Each row of a before or after table is a point. The points were changed in one or more steps. Then noise was added and the rows were shuffled. The steps act on columns, c1 being the first. What was done? A step turns or swaps two columns, mirrors them in a line or flattens them onto one, adds a multiple of one to another, or multiplies or shifts one. Angles are multiples of 10 degrees, from the lower column toward the higher: turns from -170 to 170, lines from 10 to 170 but not 90. Use the fewest steps. Two steps may share a column if one is a turn and the other turns, adds or multiplies; they go together, in the order done. Otherwise the lowest column goes first.

Before:
[.43 -.43]
[-.45 -.04]
[-.10 -.29]
[-.40 -.54]
[.00 .23]
[-.47 .29]
[-.11 .53]
[.33 .17]
After:
[-.48 -.17]
[-.10 .40]
[.01 .22]
[-.37 -.94]
[.43 -.01]
[-.41 -.52]
[-.10 -.39]
[.34 .51]
Steps: add 1 times c1 to c2

Before (14 x 3):
[.10 -.31 -.10]
[-.08 .33 -.25]
[.75 .73 .52]
[.73 .23 .53]
[.17 .88 -.30]
[-.54 .60 .54]
[.11 -.06 .56]
[.24 .68 .08]
[.11 .37 .35]
[-.18 .22 .54]
[-.47 -.24 -.31]
[-.40 -.27 -.19]
[-.19 .02 -.01]
[.44 -.09 .26]
After, 14 rows:
[-.11 .14 .19]
[.07 -.29 -.18]
[-.41 -.26 -.18]
[.73 .15 .24]
[.72 .57 .47]
[-.62 .49 .32]
[.26 .84 .20]
[.10 -.17 .14]
[-.17 .37 -.01]
[-.45 -.19 -.18]
[.22 .60 .32]
[-.16 .05 -.03]
[.12 .27 .26]
[.46 -.11 .05]
Steps: multiply c3 by 0.4; turn c2 and c3 by 20 degrees

Before (9 x 4):
[.10 .14 .29 -.33]
[-.36 -.18 .48 -.38]
[.21 -.01 -.24 .25]
[.12 .02 .11 .02]
[-.21 .06 -.21 .28]
[.21 -.07 .27 -.08]
[.10 -.02 .27 .09]
[.17 .30 .05 .32]
[.19 -.20 .40 -.29]
After:
[.41 -.14 -.22 .62]
[.21 -.11 .28 .23]
[.37 -.22 .29 -.21]
[.30 -.32 .41 -.75]
[.24 .07 .29 -.85]
[-.75 .08 .46 -.94]
[-.36 .22 -.22 .70]
[.25 -.06 .11 .04]
[.40 .17 .05 .80]
Steps: multiply c1 by 2; turn c1 and c2 by -20 degrees; multiply c4 by 2.5

Before, 10 rows:
[-.60 .17 .56 .00 .52 .07]
[.01 .56 -.45 -.17 -.14 .51]
[.39 .59 .18 -.02 -.73 -.22]
[-.32 -.05 .86 .20 .66 .49]
[-.32 .06 .16 -.13 -.17 -.01]
[-.06 -.33 -.84 .16 .00 .57]
[-.05 -.58 -.34 .10 .17 .10]
[.49 .08 .47 -.11 .25 -.25]
[-.69 -.18 .02 .62 -.27 -.10]
[.11 .49 -.15 .62 -.07 -.16]
After:
[-.25 .66 .81 .19 -.03 -.62]
[.07 -.16 .35 -.12 .05 .05]
[-.44 -.74 -.18 -.01 .60 .08]
[-.02 .52 .81 .00 .17 -.07]
[.49 -.13 -.30 -.17 .58 -.35]
[.37 -.29 .55 .63 -.17 .24]
[-.01 -.06 -.19 .61 .49 .17]
[.29 .20 -.15 .08 -.58 .00]
[.82 -.01 -.50 .16 -.33 -.31]
[-.70 .27 -.07 -.11 .08 .00]
Steps: turn c1 and c3 by -50 degrees; turn c1 and c6 by -160 degrees; swap c2 and c5
